Each point is reached from the start by the listed moves, each made 0, 1 or 2 times, or once backwards (-1), plus a little noise. Say if it took an odd or an even number of moves. Then give how often each move was made.
In the rows, 128 means zero.

Moves:
(1): [159 145 133 112]
(2): [126 146 159 134]
Start: [145 130 128 124]
Points:
[143 147 159 130] -> odd (0, 1)
[205 198 201 104] -> even (2, 2)
[141 164 189 135] -> even (0, 2)
[206 182 170  99] -> odd (2, 1)

Moves:
(1): [153 115 132 117 109 129 130]
(2): [134 138 138 116 142 136 141]
(3): [122 108 153 122 134 109 132]
(4): [128 127 139 143 140 142 123]
(5): [142 109 110 144 148 117 140]
(6): [ 79 106 116 119 134 160 121]
Start: [140 131 102 143 110 147 137]
Points:
[ 17 140 111  95 147 238 134] -> even (-1, 2, 0, 0, -1, 2)
[249 146 151 120 106 146 168] -> even (2, 2, 0, 1, 0, -1)
[117 147  88 138 116 132 140] -> even (-1, 0, 0, -1, 0, 0)
[184 147 138 151 176 101 184] -> even (-1, 2, 1, 0, 1, -1)
[127 123 101 147 129 235 130] -> even (1, 1, -1, 2, 0, 1)

Moves:
(1): [160 120 127 123 144 125 141 140 139 142 122 131 118]
(2): [106 161 130 175 133 143 126 123 129 102 117 138 122]
(3): [116 129 125 145 117 122 143 138 125 110 132 123 121]
(4): [120 131 125 143 141 112 118 125 146 153 108 121 109]
(5): [126 116 138 140 135 121 124 122 125 122 102 123 127]
(6): [125 100 127 123 148 123 113 126 128 149 128 142 126]
(7): [124 132 119 142 129 116 127 118 138 124 124 133 144]
(8): [145 116 146 117 107 136 129 157 136 136 139 132 150]
(9): [121  95 111 138 118 141  90  93 132 121 118 136 118]
(10): [114 134 140 116 120 132 150 125 139 119 128 137 125]
(11): [126 131 137 130 137 115 113 131 142 110 134 130 120]
Start: [123 129 142 140 116 169 114 138 123 133 126  96 131]
Points:
[202   7 152 158 158 161  57 143 142 179  63 106 118] -> even (2, 0, 0, 0, 2, 1, 0, 1, 1, -1, 0)
[122  81 169 174 123 178  89 124 159  81 106 152 143] -> even (1, 1, 0, -1, 1, 1, 1, 1, 1, 1, 1)
[129  65 199 149  61 179  80 149 208  77  93 105  82] -> even (1, 0, 1, 1, 1, -1, -1, 2, 2, 2, 2)
[ 85  30  90 194 106 175 109  49 117  84  83 126  99] -> even (1, 0, 2, -1, 1, 1, 1, -1, 2, 1, -1)
[102  10 158 167 146 159 107 126 125 129  73 118  72] -> even (1, 0, 2, 0, 2, 2, -1, 0, 1, 1, 0)
[139  72 122 162 160 175  81  60 114 158  35  96 105] -> odd (1, 0, -1, 0, 2, 0, 0, -1, 1, 0, -1)

Moves:
(1): [133 138 124 139 127 137 142 131 120 124 129 133 130 120]
(2): [122 144 138 118 124 147 116 141 121 140 128 141 136 124]
(3): [130 124 148 131 121 127 130 136 125 121 149 126 135 134]
(4): [128 117 132 143 136 123 112 153 135 143 123 143 103 129]
(5): [119 131 140 128 138 116 122 127 139 139 118 136 137  96]
(6): [129 112 122 137 118 146 125 130 159 141 121 136 118 120]
(7): [110 146 126 138 126 123 134 128 128 135 126 131 117 127]
(8): [128 124 121 114 122 110 142 143 131 131 129 117 114 115]
(9): [139 134 118 107 114 117 127 115 132 135 147 148 137 112]
(10): [123 127 125 133 136 133 141 121 128 136 136 124 109 121]
(11): [120 123 118 120 149 131 131 137 142 110 134 121 140 119]
(12): [123 120 124 125 124 141 134 117 125 118 110 148 116 114]
(13): [114 114 106 134 129 120 146 130 120 133 129 121 133 128]
(14): [124 139 147 126 142 131 146 133 128 136 116 147 146 142]
Start: [135 115 124 109 131 133 132 120 111 128 127 135 115 148]
Points:
[130 125 115  49  74 107 158 108  44 144 158 202 169 183] -> odd (-1, 1, 1, 0, -1, -1, 0, 0, 2, -1, -1, 1, 2, 1)
[ 93 139 144 110 156 150 164 183  91 178 123 118 122 166] -> even (0, 2, 0, 0, 0, 0, 0, 1, -1, 1, 0, -1, 1, 1)
[109 133 200  61 160 135 178 161  94 153 105 202  53 128] -> even (-1, 1, 1, 1, 0, -1, 0, 2, 0, 2, 0, 2, -1, 2)
[111  59  89 192  97 172 156  87 100 122 127 111  36 185] -> even (0, -1, 1, 0, -1, 1, 1, -1, -1, 1, -1, 1, 1, -1)
[121 113 156 138  71 111 132 168 130 154 183  63   7 183] -> odd (-1, 0, 2, 0, -1, 1, 2, 2, -1, 1, -1, -1, -1, -1)
